Each row of a before or after table is a point. The points were changed in one or more steps. Then noise was added and the rows were shuffled. The steps act on how far a point lies along the listed directions, d1 being the first. Write out the steps. A step turns or swaps two directions, mirrors them in a line or flattens them onto one, adds a multiple of one to another, or multiplies one. Angles are multiples of 10 degrees, from the lower direction toward the higher: turns from -170 to 170, lines from 10 to 170 but not 90. Use the fewest steps. Two steps may share a direction if one is a turn and the other turns, adds or multiplies; they go together, in the order done. Otherwise the lowest direction goes first.

Directions:
(1): 50 -22 14
(2): -13 6 55
(3): -23 -52 0
Before, 11 rows:
-9 -6 16

-18 41 19

3 10 -22

-8 43 16

3 24 11

-7 18 17

24 21 -23

11 1 22

2 37 -9

-34 -13 -2

-18 -15 -29
After, 11 rows:
14 88 8

37 20 22

53 75 31

-7 82 -27

15 -33 15

50 62 41

-28 40 -13

46 -6 5

-75 -25 -7

-40 -52 22

39 47 10
Steps: turn d1 and d2 by -70 degrees; multiply d1 by 2; multiply d3 by 2.5

Directions:
(1): -56 -54 12 2 -10 -9
(2): 13 7 45 47 -44 -6
(3): -41 35 9 12 9 56
(4): 21 -18 43 -50 -11 33
(5): 26 -38 6 38 45 27
(6): -13 21 48 -6 46 -37
Before:
-1 4 36 -26 3 -20

-13 7 15 -36 -29 -11

-13 -19 18 19 8 45

-50 -31 -2 12 18 33

29 -10 -30 -26 4 76

28 0 -48 -21 17 -12

44 27 -77 -7 3 63

16 -16 -29 -21 8 67

-21 7 26 20 25 35

-12 -25 11 60 2 34

3 27 -16 -34 6 -13

-29 -14 -2 -25 -14 -6
After (12 x 6):
15 -62 51 45 -26 22

-27 32 -10 -5 -21 -17

19 20 -68 -44 43 13

-37 -66 -3 -18 12 16

48 -65 -42 -74 14 42

8 -52 36 -3 7 -11

-4 25 30 -11 5 -9

12 -57 40 -7 -6 23

32 -63 -36 -68 18 43

-10 25 -47 -35 26 -25

63 -36 -101 -53 12 8

-40 6 -23 -11 1 4
Steps: mirror d1 and d3 in the line at 20 degrees; multiply d2 by 2; add 1 times d5 to d4

Directions:
(1): -33 9 20 -47 -36 27 -25 -12 49 -20 48
(2): 0 -20 26 41 -54 -48 9 -59 8 8 5
(3): -90 -20 -26 18 9 -7 -22 5 -16 35 1
(4): 1 41 -23 13 -47 -1 -39 10 -62 -39 10
Before (9 x 11):
-58 -58 -15 36 48 -34 39 -37 26 85 -51

-66 -28 -26 27 72 -13 -2 36 -16 54 -35

53 12 -2 9 -15 8 2 19 -15 -10 -18

30 30 -9 -3 17 -2 -2 26 -40 -14 0

-69 12 -42 7 18 12 -52 10 -39 26 9

29 -26 8 27 6 -48 44 -31 17 16 -30

12 -24 2 7 40 -17 29 3 25 48 -28

-47 -35 10 14 38 -19 16 -44 58 62 -11

-44 26 -31 -30 30 10 -38 42 -17 -26 15
After, 9 rows:
33 29 8 -4 -16 -10 -5 2 -29 -27 18

20 33 -4 -56 26 21 -16 34 16 -52 22

24 -8 -13 26 34 -24 22 13 -13 37 -37

-16 35 -33 -44 39 49 -44 40 -20 -4 13

32 7 8 24 -49 -6 -5 -9 -12 -12 -6

10 21 -33 0 82 21 -4 74 -44 8 -44

-15 -18 -22 50 1 -54 21 -16 -26 22 -36

-32 -18 -22 18 86 -4 12 3 9 58 -40

-34 -16 -59 25 85 -4 20 31 -42 59 -75
Steps: turn d1 and d4 by -40 degrees; turn d2 and d3 by 60 degrees

Directions:
(1): 19 23 -19 30 -6 -1 3 7 -12 -54 59 -51 56 16
(2): 31 8 -31 -18 23 22 -45 78 -3 33 31 -4 -31 19
(3): -61 11 -52 -14 23 -28 -23 23 35 -58 -13 23 -1 -20
(4): -21 29 0 -19 -39 26 11 32 -41 -26 -66 -47 -17 25
(5): -8 -54 28 56 18 51 -48 -5 19 -35 -14 -20 -23 3
(6): -47 -25 46 -54 -20 -14 1 -2 18 -10 56 -21 -27 42
Before:
16 12 -44 -16 28 13 -31 69 -11 29 15 14 -16 7

-3 21 -17 -27 -7 -37 38 -14 -2 6 -18 14 17 -23

-7 13 26 30 -28 4 25 -8 -15 -49 9 -63 46 11

-41 -11 45 -9 -28 -17 5 -19 16 -12 10 0 -3 27

-7 -4 -26 3 20 14 -23 22 -3 -1 2 -6 -13 -2

-16 -3 13 0 -16 -15 6 -16 3 -28 -31 6 9 -12

-6 -9 12 1 -18 -7 14 -16 2 -10 -3 13 -1 3

34 -1 2 -2 8 27 -11 31 -14 15 -7 -11 -7 12

-21 20 -5 8 -2 -10 16 -17 1 -5 -38 13 -1 -6

-22 14 -4 -40 -19 -10 12 35 -31 1 1 -26 -29 33
After:
5 10 -40 -28 28 8 -30 70 -6 30 20 17 -21 10

-17 -19 65 6 -32 4 7 -23 4 2 -3 -8 -9 31

27 11 -12 -5 6 28 -11 42 -21 6 -29 -13 -8 9

3 44 9 50 -49 20 32 11 -46 -98 9 -121 78 29

-37 23 -1 -14 -11 -9 20 -10 0 -5 -55 10 -16 0

-1 -10 16 4 -18 -6 13 -18 -2 -6 -7 17 -3 1

-22 28 7 -41 -48 22 19 53 -68 -6 -49 -66 -43 51

-12 18 -12 -40 -9 -41 38 -15 2 8 -18 18 10 -20

-15 -5 -21 -7 14 13 -20 23 -4 -5 9 -9 -19 5

-24 -2 20 -11 -25 -11 10 -11 -4 -30 -42 -5 -1 -5
Steps: multiply d1 by 2; add 0.3 times d6 to d5; turn d3 and d6 by 40 degrees; multiply d4 by 2.5

Directions:
(1): 28 15 -5 -5 -64 -1 48 -70 -44 -25 -64 -33 15 6 7 47 11 -43 14 11 1 1 -7
 -20
(2): -10 15 -56 46 33 16 37 61 -36 -22 4 -44 46 -45 -21 16 -9 -12 -9 -25 28
 -22 44 -27
(3): 48 -3 15 -68 66 -20 -1 -9 -16 23 -22 -34 46 37 -69 0 -17 13 3 -27 17 -17
 -30 14
Before:
-16 1 42 -4 -64 -2 -17 -71 31 -2 -20 19 -49 7 32 -2 -12 -6 10 27 -64 -2
 -19 -6

-12 6 -33 53 -50 15 26 -20 -32 -18 -29 -31 7 -28 16 49 10 -58 14 9 2 11
 4 -35

-22 18 -57 43 -30 18 28 8 -41 -16 -13 -35 29 -22 13 28 -5 -1 -12 -4 33
 -1 36 -27

21 2 40 -13 -87 -4 -11 -96 35 -1 -37 33 -34 10 66 -5 23 -24 8 20 -38 32
 -38 18

-33 -7 -30 50 64 25 -36 95 30 -1 57 30 14 -45 1 -26 -32 41 -21 -24 6 1
 54 2

-9 35 -5 25 -45 21 35 1 -22 -20 -28 5 -2 -11 31 32 12 -35 16 5 16 12 30
 -9

32 -24 22 -62 64 -11 12 -11 -25 25 -17 -45 54 27 -81 14 -22 -17 14 -37
 11 -18 -26 -9

-18 -5 -11 33 45 3 -20 57 17 -8 28 -4 6 -16 -9 -28 -4 2 -16 -22 16 -5 25
 -5

6 1 -44 21 25 2 20 28 -27 3 -30 -32 64 -12 -39 12 9 -3 -12 -6 24 -8 5 -5
After (9 x 24):
-30 35 -20 54 -36 29 34 33 -17 -25 -7 11 -5 -31 39 25 11 -30 10 2 18 10
 49 -13

62 -26 32 -103 100 -23 13 -20 -34 38 -33 -65 80 51 -121 14 -31 -11 16
 -53 20 -29 -46 0

-35 7 -51 83 -37 25 24 19 -26 -22 -4 -25 4 -52 24 39 9 -51 7 6 6 8 25
 -40

33 1 -19 -13 -8 -11 25 -35 -34 4 -66 -33 58 17 -39 27 14 -16 -1 7 14 -2
 -25 2

18 -5 45 -15 -92 3 -19 -101 20 -8 -41 51 -39 26 52 22 -1 -8 12 34 -37 38
 -17 10

-64 0 -11 60 17 20 -28 60 42 -5 51 17 -29 -51 18 -34 -27 22 -12 -3 -42
 -21 38 -16

-18 19 -45 39 -69 17 30 -29 -43 -20 -29 -26 13 -13 32 37 4 -13 -4 10 21
 10 27 -26

16 -4 32 -9 -42 -11 -12 -59 10 -10 -31 7 -24 29 19 0 13 -24 5 10 -7 15
 -19 1

-45 3 -36 74 33 25 -25 93 50 -3 65 27 0 -73 42 -49 -1 17 -24 -26 -3 3 41
 4
Steps: swap d1 and d2; multiply d3 by 1.6

Directions:
(1): 6 30 27 -1 -40 22 4 45 -9 12 7 -4 4 -23 23 19 -34 60 52 4 0 42 14 -22 17
 -57 -30 -27 -15 -34 51 14 29 -54 -50 -47 12 33 42 -20 -90 46 13 9 -14
 16 34 14
(2): -12 -5 29 -43 -54 23 13 30 -11 -7 20 4 30 -51 54 -18 13 50 -19 -3 -12 40
 42 -39 -43 26 28 38 -1 6 -65 16 14 -21 19 -20 -7 -65 2 -32 27 -18 -74
 37 -23 -61 -1 13
(3): 4 10 56 18 19 -93 19 -6 26 -32 5 -1 -11 24 -49 24 -26 30 -46 -15 16 17
 -8 -18 16 -10 -1 6 47 18 -41 -10 28 -5 -30 57 -48 -58 14 -46 -24 14 61
 42 -43 -13 42 -7
(4): 29 78 -12 12 28 -37 -11 -7 -47 -44 15 78 38 17 -4 38 -17 -23 19 39 -12
 -21 -4 -43 -42 -44 -49 -2 25 -13 -37 16 18 -1 -17 -48 48 -30 -24 -35 39
 -35 -15 -24 29 37 2 21
(5): 6 -26 -7 -84 12 33 -24 4 13 -52 -6 -8 -39 38 -34 -15 5 37 1 -67 53 -28
 -51 -23 -11 29 -54 -12 46 5 -24 28 -5 -34 -26 -5 53 28 -9 25 -7 -15 -45
 51 -33 41 -7 -7
(6): 13 -13 18 2 29 26 41 52 -56 -12 -17 -3 18 -2 -6 -47 21 17 2 -12 -27 17
 -4 28 22 -51 41 -37 55 -3 -70 -61 6 2 -16 -12 17 7 31 86 4 -52 46 -19
 -17 -3 -1 58
Before, 8 rows:
15 23 -21 -36 -10 41 -28 11 -33 16 -14 13 12 0 38 16 17 10 43 13 1 8 4
 -24 -42 -4 -15 -4 -18 -17 22 29 5 -8 -3 -44 31 2 -2 -2 7 17 -53 7 23 16
 -16 7

23 4 -1 -17 -1 72 6 45 -48 26 -15 21 10 -13 29 -31 11 0 39 16 -25 -6 16
 38 -2 -56 4 -32 25 -39 -21 -35 -1 -21 -8 -29 48 43 18 65 -7 -27 -4 -19
 0 26 -5 41

-27 -28 -31 -4 -31 16 -28 -26 37 43 4 -34 2 -34 23 -5 2 -20 -31 -7 -9
 -14 18 -5 -23 56 43 36 -62 1 36 19 -19 7 35 -6 -14 -22 -15 -20 14 10
 -16 -17 18 -11 -26 -45

22 34 10 21 15 -19 -22 3 10 -12 -11 16 -2 11 -14 40 -29 7 67 -3 5 11 -16
 -19 30 -65 -49 -41 5 -21 55 22 12 -45 -40 -37 10 31 24 -5 -87 34 32 -18
 18 59 37 15

-3 -11 53 -35 18 -7 9 45 13 -19 -22 -24 -31 21 -33 -7 -22 77 7 -60 49 13
 -22 -13 42 -12 -40 -30 55 2 9 -19 18 -51 -67 8 29 24 40 44 -83 12 40 48
 -56 5 28 16

-11 -9 0 40 -40 -8 1 -36 -9 48 15 1 32 -29 65 13 18 -62 -22 49 -35 21 55
 -16 -32 49 37 39 -47 -9 -1 20 2 49 44 -10 -38 -76 -30 -47 52 -16 -50
 -41 45 -50 -45 -13

-2 3 -22 9 20 -8 -12 -6 2 -8 -14 15 4 -2 -14 13 0 -50 18 18 15 -30 -17 5
 -42 -16 -33 -17 8 -14 26 19 -15 25 27 -39 27 21 -38 13 26 -13 9 -42 11
 16 -7 -9

-12 6 -57 24 -19 67 -4 -3 -30 19 -12 13 35 -27 55 -22 4 -32 55 33 -38
 -30 14 22 6 -24 7 -19 -50 -25 49 -24 4 20 21 -48 13 39 -8 42 18 -6 -22
 -59 40 10 -30 -5
After, 8 rows:
-26 -28 0 99 -53 -2 20 -35 5 113 6 -37 34 -58 85 6 23 -84 -20 78 -63 44
 84 32 6 40 92 37 -96 -12 57 -12 -7 73 66 13 -93 -54 -8 -29 23 19 3 -77
 60 -81 -44 -18

3 -32 12 -39 19 -15 -7 -8 6 -2 -25 -27 -17 28 -14 -8 33 15 -34 -33 22 4
 -16 1 -18 38 27 10 27 24 -35 -1 -1 17 10 49 -26 -44 0 11 23 4 -7 47 -24
 -20 -9 -5

20 18 61 -4 22 -58 14 22 -3 -55 -2 22 20 1 -18 12 -10 44 2 -25 -4 35 -1
 -41 5 -44 0 -10 70 11 -82 -3 30 -35 -27 0 -16 -70 24 -10 -32 -22 20 24
 -28 -1 44 39

19 -15 11 10 58 -29 6 -15 2 1 -24 9 -28 45 -50 -14 8 -35 -30 -3 3 -41
 -19 55 18 -18 7 -18 61 -1 -44 -50 -8 17 -2 68 -5 3 -4 40 16 -23 60 2
 -17 28 6 5

16 20 30 -69 43 -22 -25 22 13 -69 -15 12 -48 65 -68 25 -39 70 22 -75 84
 -29 -63 -51 13 -9 -118 -34 81 -3 7 23 20 -68 -92 -14 82 36 12 18 -70 3
 5 67 -48 64 26 5

-17 0 -15 66 26 -52 24 -41 -7 -9 -9 18 40 -1 4 -13 8 -55 -40 38 -44 -32
 16 24 7 1 56 20 -1 21 -45 -58 11 68 43 48 -62 -68 -23 5 80 -34 38 -36
 15 -39 -15 -14

-21 3 -32 20 -23 -15 -29 -36 27 38 13 -8 19 -34 25 15 -5 -37 -33 20 -22
 -19 27 -17 -38 46 37 46 -64 0 26 21 -13 19 36 -10 -15 -49 -25 -48 34 4
 -13 -31 32 -10 -23 -45

-8 -24 8 -13 6 4 16 25 -9 -14 -12 0 15 -27 5 -22 17 -13 -10 0 4 -1 1 2
 -49 -6 11 -4 36 -2 -43 0 -8 19 35 -30 10 -22 -23 32 42 -42 -5 -18 -18
 -30 -7 12
Steps: mirror d1 and d3 in the line at 40 degrees; turn d2 and d4 by -120 degrees; turn d2 and d6 by 60 degrees; multiply d5 by 2
